Each row is a point. Each copy is the shape, with its points in the same order, stretched, turned, moved and blurred by noise. Say if it was mirrored as well.

Shape (6 x 2):
[[ -6 -11]
 [  9  -5]
 [-21 -22]
 [ 34  20]
 [ 10 -14]
 [-23  -4]]
Copy 1 (6 x 2):
[[  2   9]
 [  1  -3]
 [ -4  23]
 [ 19 -26]
 [-11   0]
 [ 22  18]]
Copy 1 is: only turned
Copy 2 (6 x 2):
[[ 12 -20]
 [-15 -17]
 [ 34 -25]
 [-60  14]
 [-13 -25]
 [ 33  -2]]
Copy 2 is: mirrored
Copy 3 (6 x 2):
[[ -9   6]
 [  7  16]
 [-26   2]
 [ 49  16]
 [  0  22]
 [-13 -11]]
Copy 3 is: mirrored

Shape (7 x 3):
[[ -5 -27  21]
 [-23 -30  21]
 [-19  13 -11]
 [  1 -11   5]
 [  8  16   4]
 [ 15   1  -1]
 [-22   0 -14]]
Copy 1 (7 x 3):
[[-20  -9 -28]
 [-38   6 -31]
 [ -1  24 -14]
 [ -3 -10 -10]
 [ 32  -1 -19]
 [ 23 -19  -4]
 [-16  23  -5]]
Copy 1 is: mirrored
Copy 2 (7 x 3):
[[-20  -7  52]
 [-31 -26  60]
 [-12 -40 -17]
 [ -6  -6  18]
 [ -8   5 -20]
 [  7  13  -3]
 [ -7 -41  -4]]
Copy 2 is: only turned
Copy 3 (7 x 3):
[[ 10   8  30]
 [ 17 -10  38]
 [  1 -24  -5]
 [  9   5  11]
 [-15   8  -4]
 [  4  12  -2]
 [ 19 -28  -1]]
Copy 3 is: only turned
Copy 4 (7 x 3):
[[ 21 -28  23]
 [ 37 -32  16]
 [ -4   7 -29]
 [  7 -12   8]
 [-20   2 -12]
 [-10   2   7]
 [  7   9 -25]]
Copy 4 is: only turned

Shape (10 x 4):
[[-23  -6  -1  11]
 [ -4  11  -1 -11]
 [ -1  18  -1   4]
 [ -4  17  -4  13]
 [-60  23  16 -13]
 [  8  12  16 -18]
 [-10  -5   5   7]
 [  6 -17  -5 -54]
 [ -2 -28  -7  11]
 [ -9  -5  -2  12]]
Copy 1 (10 x 4):
[[ 12   9  17   7]
 [  0 -12  -2  12]
 [  8  -6  -2  -3]
 [ 13   0   1  -7]
 [ 29 -25  48  31]
 [-23 -23  -2   3]
 [ -1   4  10   1]
 [-32 -21 -20  49]
 [ -7  22  -2   5]
 [  5  10   6   0]]
Copy 1 is: mirrored
Copy 2 (10 x 4):
[[ 36  -4   6  15]
 [ -2 -15  17   8]
 [  6   0  26   2]
 [ 14   8  25   4]
 [ 41 -45  42  45]
 [ -3 -34  26 -12]
 [ 25 -10   5   2]
 [-33 -47 -11  14]
 [ 24   1 -24  -2]
 [ 25   2   1   5]]
Copy 2 is: only turned

Shape (12 x 6):
[[  4 -17   9  11  29  10]
 [ 16   4   0   9  35  19]
 [ -3  11 -23  -6  14  16]
 [  3   7  18 -14 -17  -5]
 [  7 -13 -16  15  47  32]
 [  2  -3 -35  -7  11   5]
 [ 33  11  22   4 -19  -3]
 [ -8 -14 -34  13   5 -11]
 [ 16  21  -3   1 -11 -15]
 [ 20  -1  -2   2 -30  -7]
 [ 15  10   8 -14  -5 -24]
 [ 27 -25   9 -11   5 -11]]
Copy 1 (12 x 6):
[[ -5 -26   2  -3 -13  35]
 [-27 -15  17   7 -23  30]
 [-37   1  -8   2 -10  21]
 [ 36  -6   0   9  10 -10]
 [-51 -24  -4 -11 -37  53]
 [-29  23 -14 -15  -9  27]
 [ 43  -5  22  -8   5 -22]
 [-26  20 -14 -34  11  20]
 [ 11  19  18  -3  17 -16]
 [ 32  15   1 -33   9 -21]
 [ 32  20  16  12  18   1]
 [ 42  13   5 -10  -4  29]]
Copy 1 is: mirrored
Copy 2 (12 x 6):
[[ -5  -7  27  18 -12   1]
 [  4 -22  17  33 -14  -3]
 [ -5  -8 -10  21  -8 -11]
 [ 11  -1  -4 -14  -2  11]
 [-17 -22  18  40 -19  -7]
 [ -8  11  -9  22   4  -1]
 [ 12 -20  -5 -12  15  18]
 [-21  17   0   8  18  -7]
 [ 13  -4  -5  -3  18   1]
 [ -3  -3 -21 -22  19  19]
 [ 15  14   8   4  15  11]
 [ -2  16  13  11  10  33]]
Copy 2 is: only turned
Copy 3 (12 x 6):
[[-44 -20  27 -23   9 -12]
 [-40 -30  21   3  18 -11]
 [-15 -20 -11   9   0 -33]
 [  2  29   8   8 -13  15]
 [-60 -48   7 -19  23 -40]
 [ -9  -9  -9  -2  13 -48]
 [  9  26  10  12  18  39]
 [  7 -21   0 -30   7 -40]
 [ 25   7  11  16   7   9]
 [ 23  28 -13  -4  17  13]
 [ 15  27  31  14   1   3]
 [-25  36  31 -12  28 -10]]
Copy 3 is: only turned
Copy 4 (12 x 6):
[[  1 -26  23   4 -36  11]
 [ 20  -4  17  19 -45  20]
 [ 20  -6   7  46  -6  13]
 [ 15  -9 -14 -19  16 -10]
 [ 20 -27  36  41 -58  24]
 [  3  -9   9  51  -6  -7]
 [ 35  12  -7 -35 -12 -19]
 [-12 -11  37  44   2  -8]
 [ 16  25  -5  -1   8 -10]
 [ 21  -1   6 -12   8 -34]
 [ -6  15 -26  -9   9 -21]
 [-10 -14  -5 -14 -26 -41]]
Copy 4 is: mirrored

Shape (13 x 9):
[[  0   0  12   7  -6   0 -11 -29  13]
 [ -9 -18   6  10  -2  -6  16 -24  -4]
 [ -1  -6   8  30  10   7  -2  -6   1]
 [ -1   3   4 -10  -6   3 -17  26  -9]
 [ -5   1   1  -3  -4   1  24  10   6]
 [-11  -5   3  11 -18  14  -6 -15  -8]
 [  5  -6  33  14  11  17  38  14   8]
 [ -6   7   1 -20   3  15  -3 -15  21]
 [ -9  -2 -24   7   7  -3   3 -13  -3]
 [  2 -11   3   3 -28   4 -10  10   2]
 [ 23 -11   4   9   4   7  -4   0  -5]
 [ 23  21   0  -9  -1   8  12 -20   3]
 [ 18  -3   2   7 -11 -11  -1 -17  -4]]
Copy 1 (13 x 9):
[[ 11 -20  -2   9  -3 -17  -3  20  -2]
 [  8 -17  14  22   3 -10 -27  -3  -7]
 [ 15 -29   4   4 -14   7   0 -10  -5]
 [ 13  26   0  -2  -8  16  16   9  -2]
 [ -3   2  20   2  14   3 -14 -12 -23]
 [ 11   4   4  26 -17  -5 -12  22 -16]
 [ -5 -27  60  -6 -18  -1   7 -27 -33]
 [-20 -13   4  -4  10 -10  -3  17  -4]
 [  6  -8 -21   7  21   3 -30  -6   2]
 [ 11  33  -2  24 -10   2  14  11 -10]
 [ 14   4  -1  -3 -14 -11  12 -21   8]
 [  0  -4  -2 -25   0 -27 -18  -2 -18]
 [ 21   6 -15  -3   3 -17 -10  -4  -4]]
Copy 1 is: mirrored
Copy 2 (13 x 9):
[[-25  14  -9  14   8  -7  -4  -3 -10]
 [ -3   1  -5  20  -7   9  12 -21  -2]
 [-12  14  -5   8 -24 -13   1  -9   1]
 [ 18   2  -3 -15   1 -20  -2  -9   3]
 [  0 -16  10  -8  -5  -7  19 -18   3]
 [ -4  13   9  21  -4 -15   4 -10   6]
 [-21  -7  -6  -7 -21 -32  26 -37   5]
 [-17  12  -2  -5  16  -9  18   5  12]
 [  9   2   7   4  -9  18   3   5  13]
 [ -2   6  21  -3   4 -14  -8 -20  -4]
 [ -7  11  -3  -2  -6  -6 -23 -18  11]
 [-22 -13  -1   5  17  -6 -12   1  13]
 [-11  -4  -1  10   7   4 -21 -14  -7]]
Copy 2 is: mirrored
Copy 3 (13 x 9):
[[  0 -23   4 -16  11   7 -10   0   3]
 [ 15 -12  -6 -15  10   1 -16  38  10]
 [ -4 -11  -7  -5  -5  27  -8  14   1]
 [ -1  -4  -2  23 -10 -12  21 -28  -8]
 [  4  10   1  10  -4 -10 -18  18   2]
 [ 17 -11  -1 -16   3   4  -2  -8  11]
 [-18  -2   4  12 -44  21 -26  23   5]
 [  3 -12   1 -15   0 -23  -9 -18 -17]
 [  9  10 -12 -15  24  -6  -4  20  -4]
 [ 25 -11   9   9   3  -3   4 -13   1]
 [ -9 -16  11  -3 -13  17  10   2  -6]
 [-26  -6  22 -20  -3   7 -14   6   4]
 [ -5 -16  14 -14  12   9   1  18  11]]
Copy 3 is: only turned
